Each row of a before or after table is a point. The points were changed in one or more steps. Then noise was added and the rows were shuffled. The steps act on columns, c1 being the first. Name the steps. A step turns or swaps two columns, mirrors them in a line or flattens them onto one, adds a multiple of one to another, or multiplies or shifts one. Angles are multiples of 10 degrees, from the lower column toward the higher: turns from -170 to 170, lines from 10 to 170 but not 90. Use the fewest steps. Two steps may share a column if one is a turn and the other turns, adds or multiplies; they go together, in the order done. Otherwise the lowest column goes first.

Before, 9 rows:
[[ 0.22 -0.29 -0.45]
 [-0.19 -0.44 -0.12]
 [ 0.50  0.30 -1.09]
 [ 0.22 -0.22  0.03]
 [-0.14  1.23 -0.24]
 [ 0.02  0.98 -0.21]
 [ 0.33 -0.07 -0.52]
 [-0.12 -0.43 -0.34]
 [ 0.13  0.47 -0.15]]
After (9 x 3):
[[-0.20 -0.94  0.12]
 [-0.10  0.21 -0.21]
 [-0.44  0.34  0.05]
 [-0.14 -1.23  0.24]
 [-0.21 -0.42  0.02]
 [ 0.06  0.49  0.28]
 [-0.63  0.12  0.01]
 [-1.18 -0.36  0.10]
 [-0.18  0.49  0.25]]
Steps: turn c1 and c3 by -120 degrees; multiply c2 by -1

Before, 14 rows:
[[-0.22  0.60  0.14  0.40]
 [-0.20  0.03 -0.06 -0.38]
 [-0.21 -0.11  0.35  0.32]
 [-0.41 -0.16 -0.05  0.65]
 [ 0.49  0.29 -0.36  0.28]
 [-0.37 -0.11  0.58 -0.52]
 [-0.15  0.19  0.00  0.21]
 [-0.52  0.80 -0.27  0.70]
 [-0.37 -0.07  0.17 -0.22]
 [-0.74 -0.05 -0.35 -0.19]
 [ 0.05  1.63  0.41 -0.05]
 [-0.83  0.55  0.17  0.02]
 [-0.23  0.48 -0.57  0.12]
 [-0.55  1.10 -0.60  0.84]]
After (14 x 4):
[[ 0.36  0.18 -0.50 -0.59]
 [-1.09  1.21 -0.01 -0.47]
 [-0.27  1.21  0.87  0.58]
 [ 0.14  0.19 -0.36  0.09]
 [-0.02  0.23  0.28  0.02]
 [-0.57 -0.11  0.23  0.37]
 [ 0.45  0.13  0.62  0.06]
 [-0.10  0.98  0.66  0.25]
 [ 0.29  0.96  0.03 -0.17]
 [ 0.35  0.19 -0.25 -0.16]
 [-0.13  0.58  0.12  0.56]
 [-0.25  0.58  0.42 -0.20]
 [ 0.63  0.39 -0.17  0.39]
 [ 0.20  0.00  0.31 -0.33]]
Steps: mirror c1 and c2 in the line at 110 degrees; turn c3 and c4 by -90 degrees

Before, 9 rows:
[[ 0.06  0.33  0.13  0.00  0.03 -0.41 -0.22  0.70]
 [-0.36  0.14  0.99  0.76  0.26  0.14 -0.36 -0.41]
 [-0.01  0.82 -0.37 -0.28 -0.51 -0.03  0.40  0.46]
 [ 0.32  0.06 -0.03 -0.57 -0.54 -0.51 -0.59 -0.42]
 [ 0.22  0.20  0.92 -0.24 -0.26 -0.26  0.15  0.17]
 [-0.12  0.62 -0.20  0.09  0.43 -0.69  0.16  0.18]
 [ 0.58  0.46  0.78  0.65 -0.02  0.14  0.06  0.01]
 [ 0.36  0.49  0.06 -0.82  0.41 -0.03  0.35  0.84]
 [-0.09 -0.97 -0.31  0.00 -0.38 -0.59  0.00  0.17]]
After, 9 rows:
[[-1.02 -0.99  0.21  0.57  0.29  0.21 -0.33 -0.78]
 [-0.07  0.44  0.14  0.26  0.02 -0.02 -0.01  0.67]
 [-0.70  0.64  0.61  0.01 -0.25 -0.11  0.24  0.57]
 [-0.37 -0.43  0.89  0.79 -0.02  0.00  0.00  0.08]
 [ 0.23 -1.26 -0.20 -0.79 -0.40 -0.15  0.28  0.73]
 [ 0.33  1.49 -0.19  0.44 -0.53 -0.18  0.31  1.24]
 [ 0.13  1.92  0.32 -0.12  0.46 -0.15  0.27  0.22]
 [ 0.10  0.67 -0.20  0.49  0.45 -0.22  0.46 -0.44]
 [ 0.17  0.97  0.27 -0.31 -0.55  0.15 -0.22  0.40]]
Steps: turn c1 and c3 by 60 degrees; turn c2 and c4 by 50 degrees; multiply c2 by 2; add -1.5 times c5 to c8; flatten c6 and c7 onto the line at 120 degrees
